Rows are points. The last column is the point's height on a tilted bowl or saddle (a function of degree 2), plus a little noise. Count its main directions that bend up, bend down and stay straight.

Points:
[[ 0.29 -4.29  0.93 -2.67]
 [-0.29 -2.04  0.34 -0.39]
 [ 0.98 -0.85  2.33 -0.85]
 [-0.99  0.64  1.44 -0.32]
 [-0.88 -0.23  0.28  0.21]
 [-1.06 -2.40 -1.94 -1.60]
 [-1.25 -0.34 -0.37  0.19]
 [-1.05 -1.60  2.09 -1.16]
 [ 0.74  0.78 -1.11 -0.35]
 [ 1.37 -2.58 -2.54 -2.83]
 [-0.45  0.74  2.30 -1.05]
 [ 0.57 -0.52  0.53  0.18]
 [-0.06 -0.94  2.04 -0.75]
 [-0.07 -2.98  1.64 -1.61]
 [-0.36  2.08  3.15 -2.75]
 [ 1.06 -0.87 -3.41 -3.27]
 [ 0.89  1.03  0.33  0.04]
 [-0.76 -1.11  0.07  0.05]]
Directions: 0 up, 2 down, 1 straight

Points (17 x 4):
[[ 1.73 -1.33 -1.40  0.34]
 [-1.27 -3.28  1.29 -2.70]
 [-2.47  1.09 -1.37  1.60]
 [ 0.57  1.24 -0.26  0.19]
 [ 1.47 -2.97  1.86 -1.40]
 [-0.80  2.59 -0.03 -1.44]
 [-0.93  0.83  0.31  0.73]
 [ 1.11  0.88  2.16  0.91]
 [-1.99  1.94  1.73  0.15]
 [ 0.94 -3.67 -2.76 -3.44]
 [ 0.08  0.89 -1.32  1.09]
 [-0.23 -0.24  0.16  0.83]
 [ 0.37 -0.48  1.97  1.44]
 [ 1.21 -1.89 -0.92 -0.53]
 [-1.19  0.94  0.42  0.73]
 [ 0.55  2.93  1.00 -2.77]
 [ 0.10  0.49  1.06  0.84]]
Directions: 1 up, 1 down, 1 straight

Points, 15 rows:
[[-1.33 -0.85 -1.44  1.41]
 [ 0.26  1.30 -1.09  0.47]
 [ 0.03 -0.99 -0.93  0.66]
 [ 1.80 -0.22 -0.94  1.15]
 [-0.18  3.18 -0.86  0.52]
 [-2.18  1.91 -0.73  1.76]
 [-0.10 -1.61 -2.45  2.30]
 [ 0.16 -0.12 -2.89  2.27]
 [ 2.40  1.34 -2.23  1.94]
 [ 2.48 -0.52 -0.68  1.69]
 [ 0.17  3.32  0.66  0.89]
 [-0.42  0.11 -2.05  1.37]
 [ 0.37  2.21 -1.46  0.53]
 [-2.38  1.41 -2.37  2.87]
 [-0.16 -0.79  0.52  0.19]]
Directions: 2 up, 0 down, 1 straight

Points:
[[ 3.15  1.01 -0.19  0.40]
 [-2.10  0.46 -0.51 -0.06]
 [-0.06 -0.36  3.59 -3.47]
 [ 1.67  1.81  2.19  1.04]
 [ 1.11 -0.44  1.12 -0.84]
 [-0.54  2.09 -1.67 -1.41]
 [ 1.38 -0.04  1.39 -0.60]
 [-2.05 -1.82 -0.99  0.80]
 [-0.98  0.52 -0.94 -1.03]
 [ 0.67  0.38  2.91 -1.54]
 [-1.43  2.06  1.57  0.17]
 [-1.65 -2.12  1.80 -2.24]
 [-2.28  0.54 -1.99  0.21]
 [ 1.46  1.12 -0.74 -1.35]
 [ 3.21  0.97 -2.46 -3.15]
 [-1.17  0.65  0.76 -0.97]
 [ 0.65  0.39 -0.97 -1.62]
 [ 0.86  0.18 -0.68 -1.41]]
Directions: 2 up, 1 down, 0 straight

Points, 24 rows:
[[ 0.31  1.46  1.55  1.23  0.92]
 [-0.69  1.45 -0.26  2.40  1.23]
 [ 1.43  0.64 -0.43  1.52  2.15]
 [-1.31 -1.67  0.08 -5.09  1.62]
 [ 1.15  0.94 -0.60  0.40  1.62]
 [ 1.28 -0.95  1.33 -0.27  1.03]
 [-0.57 -0.54 -2.16  1.35  0.98]
 [-1.71 -3.01  1.05 -1.17  1.45]
 [ 0.71 -1.18  0.37  0.73  1.26]
 [ 0.99  1.24 -0.16 -1.77  1.34]
 [ 0.47 -2.96 -3.06  2.67  2.15]
 [-2.15 -0.08 -2.01  0.95  1.86]
 [ 0.05 -0.05  0.21 -0.51  0.70]
 [-0.17 -1.84  1.10  1.14  0.93]
 [ 2.54  0.44  0.92 -3.33  1.76]
 [ 0.69 -0.63  2.23 -2.01 -0.26]
 [-1.82 -0.82  2.21 -0.93 -0.69]
 [-1.31  0.06 -2.02 -1.28  1.25]
 [ 0.95 -0.94 -1.32 -1.87  0.30]
 [ 0.63  0.81 -1.23  0.40  1.13]
 [ 1.24 -0.50 -1.38 -0.79  0.65]
 [-0.62 -0.04 -1.98 -0.74  0.74]
 [-1.00  0.07 -2.16  1.26  1.06]
 [-2.96 -2.63 -3.22 -1.42  4.38]]
Directions: 2 up, 1 down, 1 straight

Points (22 x 5):
[[-3.20 -0.86  1.89 -0.15 -1.72]
 [ 2.32  3.99  1.61 -2.25  0.15]
 [-1.63 -1.72 -0.16  1.42 -0.49]
 [-0.74 -1.08 -0.54  0.99 -0.46]
 [ 2.89  0.34  1.00  0.18 -0.41]
 [-0.89  2.49 -1.21 -1.57  2.55]
 [-2.69  2.30  0.73  0.23 -1.83]
 [ 1.10 -1.02  0.08  1.16 -0.20]
 [ 2.60 -0.44  0.76 -0.32 -0.66]
 [ 1.95  0.61  1.25 -0.64 -0.45]
 [-0.09  3.18 -2.40 -1.03  4.44]
 [ 0.42 -1.46 -0.36 -1.19 -0.59]
 [ 1.38 -1.30 -2.19  2.71 -3.06]
 [-1.35 -0.59 -0.82  2.44 -1.89]
 [-0.30 -0.83 -2.84 -1.40 -0.33]
 [-1.50  1.70  1.44  0.08 -1.47]
 [ 2.69  1.29 -0.09  0.64 -0.20]
 [ 0.88  0.23 -1.66 -1.49 -0.07]
 [-2.71 -1.37  0.12  0.19 -0.59]
 [ 0.27  0.34 -2.10  0.93 -0.51]
 [-2.17  0.10  0.08 -0.21 -0.61]
 [-1.85  0.62  1.44 -0.20 -1.36]]
Directions: 1 up, 2 down, 1 straight

Points (26 x 5):
[[ 1.69 -1.64 -0.07  0.86  0.46]
 [ 0.38  3.05 -0.77  3.04  2.23]
 [ 2.65 -1.16  1.87 -0.12  1.29]
 [-1.88  2.01  1.38 -1.06  0.85]
 [-1.48 -0.20  1.32 -2.42  1.71]
 [ 1.20 -0.91 -3.79 -1.55  1.70]
 [ 0.45  1.07  1.12  1.11  0.70]
 [ 0.64 -1.13  0.02  2.57  1.34]
 [ 1.49 -1.69 -0.64  1.32  0.56]
 [ 2.62  0.06 -0.33 -1.84  1.19]
 [-1.52  1.19 -2.63 -0.05  1.55]
 [-0.30 -1.14 -1.20 -0.24  0.45]
 [ 0.83 -0.26  0.22  1.18  0.58]
 [ 0.60 -0.66  2.06 -0.48  0.93]
 [-2.54  1.62 -0.77  0.15  1.14]
 [-0.97 -0.47 -1.02 -1.96  1.11]
 [-1.24 -1.48 -0.86  3.25  2.38]
 [ 0.67  1.42 -0.92  1.27  0.85]
 [ 0.41 -1.11  3.62  2.83  3.34]
 [ 0.06 -1.52  3.69  2.89  3.56]
 [ 0.38  2.48 -0.54 -0.28  0.66]
 [ 0.36 -1.44 -0.20 -0.95  0.39]
 [ 2.05 -0.39  0.95  3.07  2.22]
 [-0.50 -0.28  1.56  0.46  0.75]
 [-0.49  0.30  0.44  0.20  0.41]
 [-1.35 -2.46  0.85  0.32  1.24]]
Directions: 3 up, 0 down, 1 straight

Points (39 x 7):
[[-0.61  0.29  1.16  0.33 -0.67 -0.49 -0.86]
 [ 1.51 -2.32 -0.96  0.16  0.55  0.48 -1.15]
 [-1.41  0.74 -1.52  1.03 -0.09  0.40 -0.85]
 [-2.94  2.50 -1.44 -1.32 -2.47  1.24 -1.87]
 [-0.17 -0.31  0.77  1.02  1.29 -0.71 -0.92]
 [-2.82 -1.79 -1.63  0.91  1.54  0.44 -1.81]
 [ 0.14 -0.41 -0.52  1.13  0.79 -2.08 -1.17]
 [ 0.62  0.60 -0.52  0.09 -2.35 -2.04 -1.49]
 [-0.22  0.94  2.74 -2.43 -2.26 -1.41 -3.12]
 [ 1.13 -1.32  1.09 -3.05  0.76 -3.82 -1.09]
 [-5.30  1.76 -2.18 -2.44 -0.60  2.51 -2.76]
 [ 1.91 -2.12  3.55 -1.13  0.68 -0.69 -2.14]
 [-0.35 -0.04  2.87  0.23 -0.01  1.58 -1.23]
 [ 0.74 -2.27 -2.39  0.89  0.79 -0.43 -1.54]
 [-3.25  0.23  0.38  1.74 -1.07 -0.96 -1.82]
 [-0.26 -0.23  0.99 -0.13  2.11  2.36 -1.08]
 [ 1.29 -0.94  1.54 -0.79  0.44 -1.96 -0.79]
 [ 1.28  1.77 -1.32 -0.39  0.01  1.56 -1.30]
 [ 2.08  2.13  0.61  0.00  2.10  1.61 -0.82]
 [-1.10 -0.77  0.05 -2.38 -1.00  3.16 -2.37]
 [ 3.29  1.58  1.60 -2.95  0.59  0.75 -1.56]
 [-0.11  0.34  1.56  3.23  1.42  0.08 -1.92]
 [-1.20  0.09  0.51 -3.40  0.97 -0.40 -1.71]
 [ 1.61 -1.37 -1.75 -1.86  0.48  0.49 -0.89]
 [ 0.46 -2.35 -2.56  0.51 -1.52  1.60 -2.33]
 [-0.42 -0.52 -0.31 -0.02  0.29 -1.12 -0.45]
 [ 0.39  0.37  0.29  0.11 -2.41  0.21 -1.36]
 [-1.97 -0.85  0.50 -2.12 -2.07 -0.26 -1.45]
 [ 1.95  1.03  2.23 -1.24  0.13 -0.84 -0.83]
 [-0.08  0.24 -1.15  1.73  0.11  1.60 -0.98]
 [ 1.24  1.97  0.60  2.10  1.00 -0.08 -1.19]
 [ 4.42  1.93  4.08  1.72  1.04  0.44 -0.98]
 [ 1.22 -2.43 -0.48 -0.30 -0.77  1.02 -1.53]
 [-0.24 -0.40  1.04  1.84 -2.04  0.07 -1.85]
 [ 0.01  1.05  0.41 -1.09  0.86  0.10 -0.54]
 [ 0.61  1.02  0.23  1.66  1.75 -0.37 -1.07]
 [ 2.25 -0.03 -1.23 -1.15  1.26  2.51 -1.73]
 [ 1.54 -1.65  3.07 -0.75 -0.37 -1.47 -2.10]
 [ 0.53 -0.93 -0.38 -1.64  0.20  1.05 -0.77]]
Directions: 0 up, 4 down, 2 straight
